Each row of a before or after table is a point. The points were changed in one or more steps. Then noise was added and the rows were shuffled. The steps act on columns, c1 being the first. Name the steps. A step turns or swaps two columns, mirrors them in a line or flattens them onto one, adds a multiple of one to another, or multiplies or shifts one. Angles are multiples of 10 degrees, from the lower column toward the higher: turns from -170 to 170, lines from 10 to 170 but not 90. Use the fewest steps. Two steps may share a column if one is a turn and the other turns, adds or multiplies; they go together, in the order done. Otherwise the lowest column goes first.

Before:
[[ -5.8  -4.2]
 [  2.8  -2.2]
 [  0.5   5.8]
 [  4.6  -4.8]
 [  3.5 -11.0]
 [  3.5  -0.8]
 [ -3.4  -3.4]
 [  2.7  -5.9]]
After, 8 rows:
[[ 4.5 -2.4]
 [ 5.7  3.4]
 [ 3.4  5.4]
 [ 4.9 -5.7]
 [ 1.7  3.0]
 [-0.1  3.6]
 [10.3  5.2]
 [-5.5 -0.7]]
Steps: turn c1 and c2 by 100 degrees

Before (14 x 4):
[[ 9.6  7.2  1.6 -0.9]
 [-1.4 -2.9  2.9 -2.6]
 [-5.2 -0.6 -7.6  3.3]
 [ 3.4  6.3 13.3  0.2]
 [-3.1  6.1 -4.6  3.6]
 [ 1.2 -3.2  1.8  6.9]
 [-2.7  0.9  0.6 -0.5]
 [-1.9 -0.6 -1.0 -4.2]
 [-0.6 -4.1  1.8  6.6]
 [-2.1  7.4  2.2 -2.2]
 [ 3.8 -1.4 -2.4  6.6]
 [ 4.1  3.6  1.3 -3.6]
 [-2.6 -0.6  0.9 -1.9]
 [-0.1  1.6 -2.9  2.3]]
After, 14 rows:
[[ 0.2 -1.4  2.1 -0.3]
 [ 2.1 -0.8  1.8 -0.2]
 [-4.0 -0.3 -2.0  0.0]
 [ 1.8  0.9  2.0  0.1]
 [-2.7  6.5  4.9  1.2]
 [ 3.1  6.8  0.6  1.1]
 [-3.8 -0.1  8.3  0.0]
 [ 1.1 -1.8 -2.0 -0.4]
 [-3.4  6.9 -9.2  1.3]
 [ 3.2 -3.2 -0.2 -0.8]
 [-0.9  3.0 -4.2  0.3]
 [ 1.9 -2.8 -0.2 -0.5]
 [-2.5  2.1  1.5  0.4]
 [ 9.9  6.1 -9.8  1.2]]
Steps: turn c1 and c3 by -120 degrees; flatten c2 and c4 onto the line at 10 degrees

Before, 11 rows:
[[  5.2   1.1  -2.1  -1.7  -0.4   4.5  -2.0   4.1]
 [ 10.1   5.9   3.0   4.4   0.8   4.4  -2.6   4.1]
 [  5.4  -0.4  -4.7  -4.5   1.5   3.0   6.7  -0.6]
 [  6.1  -0.8  -6.6   2.6  -0.9   2.6   5.1  -3.7]
 [ -7.1  -3.7  -2.2   1.9  -5.8  -2.3   0.0  -5.7]
 [ -5.3  -0.1  -0.9  -1.0  -0.6  -1.0  -2.8 -11.7]
 [ -7.8   3.1  -1.2   0.6  -1.0  -4.2   1.9  -5.9]
 [  5.6  -1.6   0.1   3.3   6.1   6.4   1.7   3.2]
 [ -6.5   4.5  -2.3   4.9  -0.8  -1.3  -2.2  -2.9]
 [  8.0   3.2   5.4   2.4  -0.4   8.0   3.6   3.8]
 [  7.7  -3.7  -1.6  -0.9   1.9  -2.9   4.5  -0.1]]
After:
[[-7.8 -1.7  0.3  0.3  5.8 -4.1 -1.7  2.3]
 [ 5.3 -4.7  2.9 -0.9 -4.4  4.6  1.1 -1.2]
 [-7.4 -9.4  1.8  1.8  9.1 -2.2 -1.5 -3.7]
 [ 5.3 -5.9  0.5 -3.8 -2.3  3.1 -8.2  3.8]
 [ 6.4 -5.9  2.6  2.5  4.8  3.1 -7.8 -0.1]
 [ 5.4 -7.3 -0.5  3.1 -4.8  6.6 -1.5  1.7]
 [ 8.0 -1.7 -6.2  1.9 -1.8  7.7 -0.4 -3.6]
 [-7.2  0.3  3.3  4.7  4.4 -0.8  0.5 -2.6]
 [10.3  1.0 -0.8  4.9 -2.4  4.5  3.4 -3.9]
 [ 7.3 -9.3 -0.4  0.0 -1.0 -3.1 -4.9  2.2]
 [-5.2 -5.2  2.5 -1.0  9.6 -1.7  2.2  5.7]]
Steps: shift c2 by -5.0; turn c3 and c7 by 150 degrees; add -0.7 times c4 to c5; turn c5 and c8 by 120 degrees

Before (8 x 11):
[[ -3.0  -3.2   2.7   1.7   9.7  -4.9   2.1  -9.9   1.2  -2.8  -7.3]
 [  0.3  -1.7   1.6   1.9  -2.2  -2.4   3.0   6.3   2.3 -10.3   0.2]
 [  1.0  -0.4  -2.2   0.9  -5.6   4.7  -2.4  -1.8   8.8  -2.5   2.9]
 [  6.9   2.4  -2.9   2.1  -4.8  -3.3  -0.9   2.4   4.5  -0.8  -1.5]
 [  8.6  -3.8   7.6   4.9  -3.4  -1.9  -0.4  -1.5   1.9  -1.6 -11.1]
 [ -1.0   2.5   0.2   1.8  -1.7  -0.1  -7.5   0.3   2.0   8.6  -5.1]
 [ -0.3   2.1  -2.1  -1.7  -7.7   2.7   2.1   0.6  -0.8  -3.4  -2.9]
 [  5.9  -3.5   4.8   2.8  -3.5   9.4  -0.9  -1.5  -8.5  -0.2   0.9]]
After:
[[ -2.4  -0.4  -1.1   2.1   6.0   0.0  -0.9   8.3   3.1  -2.9   5.5]
 [  2.8  -2.2   2.3   0.7  -0.1  -3.9  -0.4  -0.1   7.0   7.4   6.9]
 [ -1.1  -4.4   5.5   0.0   3.7  -1.8  -5.8  -7.8  -3.4  -8.0   4.8]
 [ -7.8   3.4   1.0   1.2   1.4  -0.5   0.9   1.3   1.5  -4.3  -9.4]
 [ -1.0   3.0  -1.7   3.3   3.6  -0.9  -6.7   2.9   5.1   3.2  -1.5]
 [  2.0   2.7  -2.7  -0.4   7.2  -4.8   0.3  -1.8   2.8  -0.7   2.4]
 [  2.1  -4.1   3.1  -0.1  -6.0  -6.4   3.2   5.6 -11.3   5.6  -3.6]
 [ -0.4  -4.8   9.1   0.5   3.7  -9.7  -8.6   1.7   0.6   2.5  -5.2]]
Steps: turn c1 and c7 by -90 degrees; multiply c2 by 1.3; turn c3 and c4 by -30 degrees; turn c5 and c8 by 160 degrees; turn c8 and c9 by -70 degrees; turn c6 and c10 by -120 degrees; turn c6 and c11 by -60 degrees

Before (8 x 14):
[[-5.0  1.4 -0.4  6.4  1.4  0.3 -2.9 -4.1 -7.0 -1.7  2.4 -7.4  5.3  5.3]
 [-1.7  2.9  8.4  6.7  6.2  1.2  1.5 -7.5 -4.8 -4.0  8.6 -9.0  2.6  0.1]
 [ 4.4 -5.0 -2.6 -5.7  1.9 -6.8  0.2  5.6  2.8  0.8  5.0  6.1 -4.2 -4.2]
 [ 4.3  0.7  0.7 -0.6  4.6 -1.8 -0.5  0.3 -2.2  3.0 -0.1  7.4 -2.0 -2.8]
 [-4.8  4.8  7.5  7.0 -0.7 -1.6 -8.8 -6.4 -5.2 -4.3  6.6 -4.3  6.7  1.9]
 [-1.8  3.5 -6.6 -0.7  6.8  1.1 -1.0  1.3  2.0 -0.6  6.1  4.2  2.8 -3.4]
 [ 6.9 -1.5 -5.1  3.8  8.4 -6.2 -1.7  2.5  3.2  0.7  4.5  5.1 -1.7 -2.5]
 [ 4.0 -7.4 -1.2 -1.6  3.9  0.2 -5.6 -0.9  3.0  3.1  2.6  4.3  0.5 -3.7]]
After:
[[-3.9  4.1  7.6 -4.2  2.3  3.3 -8.5  7.0 -5.2 -3.5  6.7  6.9  8.3 -3.1]
 [-2.2  5.3 -0.4 -7.6  2.4  4.2 -2.1  3.4 -7.0 -2.8  2.5  6.4  5.0  1.5]
 [-2.0 -2.9 -5.1  5.0  8.3 -9.2  1.3 -2.0  3.2  1.8  4.5  3.9  4.3  0.0]
 [-3.6 -6.3 -2.7  6.1  1.8 -7.1  0.9 -3.4  3.0  4.4  5.0 -5.8  2.7  2.2]
 [ 2.2 -7.0 -1.1  4.2  5.5 -3.3 -4.0 -2.3  3.0 -2.3  2.5 -1.6  0.3  4.6]
 [ 0.2  1.6  8.5 -9.0  5.4  2.0  3.5  7.2 -4.8 -4.5  8.5  6.7  1.4 -2.4]
 [ 0.1 -1.1 -6.5  4.2  6.7  2.2  1.4 -0.1  2.0  1.3  6.0 -0.5  1.7 -4.8]
 [ 0.5 -2.0  0.8  7.3  4.6 -4.6  1.0 -2.7 -2.3 -1.3 -0.1 -0.7 -0.1 -2.0]]
Steps: add -1 times c6 to c13; turn c1 and c6 by -60 degrees; turn c2 and c14 by -60 degrees; swap c4 and c12; turn c5 and c7 by 20 degrees; turn c8 and c10 by 120 degrees

Before:
[[  3.7   1.2   1.2   1.4  -2.9   3.5 -10.2  -1.4   4.5   1.3  -8.9  -2.8
    5.7   2.5  -3.0   3.7   5.9  -6.3   1.8   3.4]
 [ -5.2   2.5   1.5   5.5   0.0   2.1  -4.3  -3.4   1.9   2.6  -8.2   1.1
    9.8   7.6   1.8   0.3   3.2  -2.7   0.3   4.4]
 [  6.2  -0.1  -3.5  -4.0  -1.0  -4.9  -2.6  -2.6  -1.4  -0.7   8.3   6.2
    2.5   4.9  -3.3  -3.9  -7.2  -2.3   0.1  -4.1]
 [ -2.0   6.1   4.0   3.1  -3.5   4.3  -8.1  -1.5   5.9   2.4   0.6   1.4
    4.0   4.9  -1.8  -0.1   1.9  -0.4   4.5   7.7]
 [ -0.4   5.0   2.3   4.4  -1.8   4.2  -6.2   1.2  -2.1   3.6  -1.4   2.3
   -2.1   0.6   0.2   4.3   4.1  -4.3  -3.5  -1.9]
 [ 13.1  -4.7  -1.8  -3.2   3.5   3.2  -2.3  -1.9   1.1  -0.8   3.7   2.7
   -2.0  -3.5   6.4  -7.2  -2.8   2.9  -2.0  -4.4]
 [  4.9  -1.1  -2.3  -5.1  -9.3  -2.7  -1.2  -5.2  -2.2  -3.7   3.1   3.5
    1.4  -0.1   3.0  -2.4  -9.6   3.0  -0.4   0.2]
 [ -1.5   1.1   1.1  -1.3   3.2   5.0 -14.2   0.1   3.7   1.5  -6.3   2.8
    4.1  -0.4  -1.8   3.3   0.7   3.0  -3.8   1.4]
 [  7.1  -2.3  -1.8  -8.1   3.4   2.3   4.4  -2.4   0.8  -3.7   2.4   4.4
   -6.7  -6.2  -1.6  -3.3   4.3   4.6  -0.1 -11.5]
 [  9.6  -4.0  -3.8  -2.5   0.6   2.9   0.9   2.9  -0.1   3.6   2.6  -1.3
   -2.3  -1.9  -1.7  -0.2   4.3   9.6  -2.6  -9.2]
 [  6.3   6.6  -7.4  -3.4  -0.8   0.9   1.5  -2.4  -4.5  -2.5   4.2   2.1
    2.0   0.0  -2.4  -4.1  -0.5   0.4  -2.9   2.3]
 [ -1.9  -0.5  -0.2   9.7  -3.4   4.9 -11.0  -1.2   3.5   3.3  -8.3   6.5
    3.2   0.1  -6.5  -0.3   1.7  -1.7   0.0   5.3]]
After, 12 rows:
[[ -1.3   1.7   1.3  -1.6   3.5  -1.7 -12.7  -0.3   4.0   3.2  -6.8   2.4
    4.7  -0.1  -2.0   2.3  -1.5   2.4  -3.7   4.5]
 [ -5.7   2.3   1.5   5.5   1.2  -2.6  -4.6  -3.4   1.9   1.0  -8.6   0.4
    9.7  -9.1   1.6   0.5   2.6  -1.8   0.6   0.5]
 [  3.6   1.2   0.9   1.7   2.0  -1.5 -10.0  -1.6   4.3   4.0  -9.1  -2.5
    5.1  -3.3  -3.0   4.2   6.1  -6.5   2.1   3.4]
 [  9.4  -4.0  -4.4  -2.0   2.1  -5.9   1.0   3.2   0.1   5.0   3.5  -0.6
   -2.7   7.6  -1.6  -0.7   3.5   8.0  -2.1  -1.7]
 [ -1.7   0.0   0.1  10.2  -1.7   0.2 -11.1  -0.5   4.0   7.6  -8.0   6.6
    3.0  -4.0  -6.0  -0.2   3.4  -2.4  -0.7   5.9]
 [  7.4   7.0  -7.1  -4.4  -2.3   1.2   2.2  -2.2  -3.7  -0.7   4.5   2.2
    2.1  -1.7  -1.3  -3.2   0.4  -0.3  -3.2   1.7]
 [  5.7   0.9  -3.5  -2.7  -5.4  -2.4  -2.8  -2.4  -1.4   1.7   8.8   5.9
    2.3  -1.2  -3.4  -3.8  -5.5  -2.1   0.6  -7.2]
 [ -1.5   6.1   3.6   2.8  -2.1  -1.5  -7.8  -1.7   6.5   3.4  -0.3   1.4
    4.2  -9.4  -0.8   1.7   3.6   1.4   4.3   4.9]
 [ 12.3  -4.3  -2.5  -3.1  -0.4  -3.1  -2.3  -1.3   1.4  -6.2   4.2   2.0
   -1.4   6.2   7.1  -7.0  -3.0   2.7  -3.1   1.3]
 [  4.3  -1.8  -2.7  -5.2 -12.9   2.2  -0.5  -6.4  -2.0  -5.6   2.8   3.3
    1.2   0.1   3.1   0.8  -4.2   3.3  -0.1  -1.7]
 [  6.8  -2.2  -1.8  -8.1   3.2  -4.2   4.5  -2.7   0.2  -2.9   2.1   3.5
   -7.1  11.5  -0.8  -3.6   2.1   4.4   0.1  -1.0]
 [ -0.5   5.4   2.6   5.3   1.4  -5.1  -6.4   1.4  -1.5   3.0  -0.9   2.6
   -1.8   0.1  -0.2   4.5   4.6  -5.2  -2.9   2.3]]
Steps: turn c5 and c16 by -20 degrees; turn c5 and c17 by -30 degrees; turn c14 and c20 by 140 degrees; turn c6 and c20 by 130 degrees; add -0.7 times c15 to c10; add 0.3 times c19 to c18

Before (14 x 32):
[[ -1.5   6.8  -3.7  -3.5   1.1   1.2  -8.6  -3.3  -5.0  -2.0  -2.2  -7.2
    1.0   3.4   3.0   3.2  -2.3   6.4  -1.1   0.2   3.8   1.8   1.2  -0.7
   -1.7  -3.5  -4.8  -1.3   1.0  -6.5   4.1   4.8]
 [ -2.4   8.5   3.0   7.1   1.3   0.7  -4.2   7.5  -7.3  -6.2   0.3   5.6
    0.4  -5.7   1.8  -5.5  -6.8  -2.7   4.2  -2.5   1.9   2.5  -1.1  -8.5
   -3.8  -7.2   0.6  -3.3   4.9  -2.6   1.9  -2.0]
 [  5.7   1.3  11.9  -2.9   6.4   3.3  -5.6  -1.9   5.3   1.5   8.4  -1.0
   -6.6   4.5   0.8   1.5   2.0  -3.2  -0.1   4.3   0.0   4.3   1.7   3.6
    1.4  -4.6  -4.6   3.5  -4.7   2.6   6.0   3.7]
 [ -3.1  -0.2  -2.5  -7.7   2.7   2.8   4.8  -2.2  -0.4   4.7   5.7  -2.7
    5.6  -0.2  -2.7   3.2  -3.4  -0.6   1.5   0.6   4.1   6.0   5.8  13.9
   -1.2  -6.8  -5.1   0.9   0.8  -1.8   8.3  -1.7]
 [ -0.7   0.5  11.2   0.3  -5.7  -5.6  -1.8  -0.7  -0.2  -0.9   4.7   6.1
   -0.4  -3.4   3.6  -2.1   3.3   5.5  -1.7  -5.2  -5.3   2.7   3.0   5.2
    0.5  -4.9  -5.2   0.7  -3.6   0.4   2.3  -0.1]
 [ -8.8   0.6   1.3  -6.3   1.5   4.0  -6.4  -0.4  -2.8  -5.9  -4.2  -3.3
    8.3   1.4  -5.7  -9.2  -1.4   5.5   4.0  10.2   1.9   3.1  -6.0   7.7
   -9.4   0.0   3.3  -3.2   0.4  -7.6   0.8   4.3]
 [  2.6  -2.1   1.2  -8.5   2.1   4.9  -5.2   2.1  -0.8  -5.4   3.5   2.6
    5.0   3.9  -6.3  -5.0   4.1  -5.9  -2.9   2.8   2.3   1.2   3.4   0.0
    0.2   2.0   7.1  -0.2  -4.1   2.4  -3.4  -1.2]
 [  1.3  -3.9   1.5   8.0   4.2   5.5   2.6  -2.1  -3.2  -7.2   1.3  -1.4
    8.2   2.8   5.0  -5.7   1.6  -4.4   5.1   6.5  -2.2  -2.0   5.9   4.7
    0.9  -0.3  -8.7   3.3   2.4  -4.6  12.1  -1.4]
 [ -4.6  -0.6   5.3 -11.6  -2.5   3.8   3.6   2.6   0.6   0.3  -0.8  -2.6
   -1.7  -3.3   0.6   1.3   0.2   4.5   4.5   5.5   1.6   3.6   4.2   3.2
    4.3   5.4  -2.3  -1.7  -1.8   3.1   0.1   6.0]
 [  1.1  -1.4   5.2 -12.0  -3.1  -1.2  -0.1  -0.5  -6.7  -5.2   2.5   1.5
    2.4   5.3  -2.3  -4.2  -8.5  -0.4  -3.3   3.2  -0.5  -5.8   2.9   1.2
    2.3   0.6  -2.1   0.7  -8.4  -1.5  -5.4   5.7]
 [  4.2   6.4  -0.2  -7.2   4.7   0.3  -2.6   1.1   0.1  -6.1  -2.7   3.9
    0.0  -1.0   2.6   3.1   0.6  -4.1   8.0   3.9   0.6  13.2   8.2   0.8
   -8.4   0.7  -0.1  -2.8  -4.1  -4.5  -1.0   5.1]
 [ -0.4  -3.1  -6.9  -2.6  11.6   6.5   3.2   0.2  -7.6  -4.3  -2.9  -7.7
   -0.1  -1.2   4.2  -5.1   3.6  -6.2   2.7   4.0  -3.5   1.9  -0.5   0.7
    4.2   0.5  -5.3  -4.0  -5.0  -2.5   0.2   6.2]
 [  1.4  -3.7   7.3   1.0  -0.1   0.8   7.5   5.0   2.8  -5.4   2.8   1.6
    7.3   6.2   5.4  -1.7  -0.9  -4.6   3.6  11.7   1.9   0.0   0.7  -2.9
   -0.2  -0.3  -1.8   6.0   2.0   5.3  -2.8   4.1]
 [  6.1   1.9   1.6   7.0   1.2   2.7  -2.6  -1.8   1.3  -7.9  -3.5   3.8
   -0.3   1.7   5.3   3.0  -1.3  -3.7  -1.0   3.0   5.5   2.3   7.3   7.0
   -7.0  -2.6   1.2   1.0  -2.6  -4.3  -1.8   3.1]]
After, 14 rows:
[[ -4.8  -0.6   1.7 -17.7   0.9  -0.9   3.2   2.2   0.6  -0.3  -0.7  -2.3
   -1.5  -3.2   1.0   0.8  -2.6   4.9   3.1   5.6   1.5   2.8   4.1  -2.0
    4.3   5.1  -2.0  -2.0  -1.8   2.9   0.0   6.5]
 [  1.3  -1.7   1.7 -18.3  -8.5   2.3  -0.3  -1.1  -6.7  -5.4   2.3   2.0
    2.1   4.9  -2.2  -3.8  -2.7  -0.5  -2.6   3.0  -0.5  -5.8   3.2  -3.8
    2.0   0.9  -2.6   0.5  -8.4  -2.1  -5.2   5.2]
 [ -1.0   0.2   4.6  -5.7   3.3  -2.9  -2.1  -0.6  -0.6  -0.8   4.7   6.4
   -0.4  -3.9   3.1  -2.0  -5.5   5.0   2.2  -5.1  -5.2   2.8   2.7   0.6
    0.5  -5.2  -5.0   0.8  -3.4   0.2   1.8  -0.5]
 [  6.0   2.2   0.6   0.8  -1.3   1.6  -2.2  -1.1   1.1  -8.0  -3.7   4.0
    0.4   2.1   5.3   2.8   1.4  -3.9  -7.3   3.0   5.3   2.7   7.4   1.9
   -7.0  -2.6   1.5   1.1  -2.4  -4.4  -1.7   3.1]
 [  5.9   1.6   4.9  -9.5   2.1   1.6  -5.3  -1.8   5.4   1.7   9.0  -1.2
   -7.0   4.3   1.1   1.1   6.4  -3.2   2.9   4.8   0.2   4.2   1.7  -1.5
    1.9  -5.2  -4.5   3.3  -4.4   2.5   6.3   3.6]
 [ -3.6   0.1  -0.8 -13.7  -3.8   0.1   5.1  -2.3  -0.7   4.6   5.6  -2.4
    5.5   0.0  -2.3   3.2   2.6  -0.7  -3.1   0.4   4.0   5.7   5.9   9.5
   -1.2  -6.9  -4.7  -0.2   0.3  -2.0   8.2  -2.1]
 [  1.7  -4.2   0.7   1.7   1.2   0.0   2.9  -2.0  -3.2  -7.6   1.0  -2.0
    8.4   2.7   4.7  -4.9   3.4  -5.3  10.4   7.0  -2.6  -1.8   5.6  -0.9
    0.9  -0.5  -8.4   3.3   1.9  -5.0  11.7  -1.4]
 [ -8.6   0.2   0.6 -12.1  -1.7  -0.5  -6.7  -0.3  -2.8  -6.4  -4.0  -2.9
    8.2   1.7  -5.4  -9.1   2.0   5.2   3.1   9.8   2.2   2.7  -6.2   2.7
   -9.3  -0.3   2.8  -2.5  -0.1  -7.6   1.3   4.5]
 [  0.8  -3.9   3.2  -5.4  -0.9  -2.3   7.9   4.4   2.9  -5.7   2.6   1.3
    7.4   6.1   5.6  -2.2  -0.4  -5.0   0.3  12.0   1.6   0.2   0.3  -7.8
   -0.6   0.4  -1.1   5.7   2.4   5.6  -2.5   4.1]
 [  4.1   6.8   0.2 -13.6   0.9  -5.7  -2.9   0.6   0.6  -6.7  -2.9   3.7
   -0.1  -1.1   2.5   3.5   4.8  -4.3   4.4   4.0   0.9  13.5   8.2  -4.3
   -8.5   1.2  -0.5  -2.7  -4.0  -4.5  -0.8   5.1]
 [  2.9  -2.1   0.2 -14.8   3.6   5.2  -5.2   2.0  -1.4  -5.3   4.3   2.5
    5.2   4.2  -6.1  -5.2   2.1  -5.9  -0.8   2.6   2.3   1.4   3.5  -4.6
    0.0   2.0   7.1  -0.4  -3.9   2.6  -4.0  -1.4]
 [ -2.2   8.3   1.1   1.1  -6.8  -2.6  -3.6   7.2  -7.2  -6.6   0.4   5.9
    0.4  -6.1   1.6  -5.5   1.4  -3.1   0.4  -2.1   2.3   2.7  -0.8 -14.2
   -3.8  -6.7   0.5  -3.3   4.4  -2.4   1.9  -1.8]
 [ -1.6   7.0  -1.4  -9.5  -2.1   1.6  -8.4  -3.2  -5.2  -2.3  -2.4  -6.8
    1.5   3.8   3.3   3.6   1.2   6.3  -5.7  -0.3   3.2   1.4   1.1  -5.5
   -1.6  -3.3  -5.0  -1.2   0.9  -6.7   4.1   4.6]
 [  0.0  -3.5  -2.3  -8.0   2.9   2.4   3.6  -0.1  -7.9  -4.3  -3.0  -7.5
   -0.4  -0.8   4.0  -5.0  11.0  -5.9  11.9   3.6  -3.6   2.0  -0.3  -4.5
    4.0   1.1  -5.3  -4.3  -4.9  -2.6   0.6   6.2]]
Steps: multiply c3 by 0.4; shift c4 by -6.0; swap c5 and c17; turn c6 and c19 by 50 degrees; add -1.5 times c21 to c19; shift c24 by -5.0
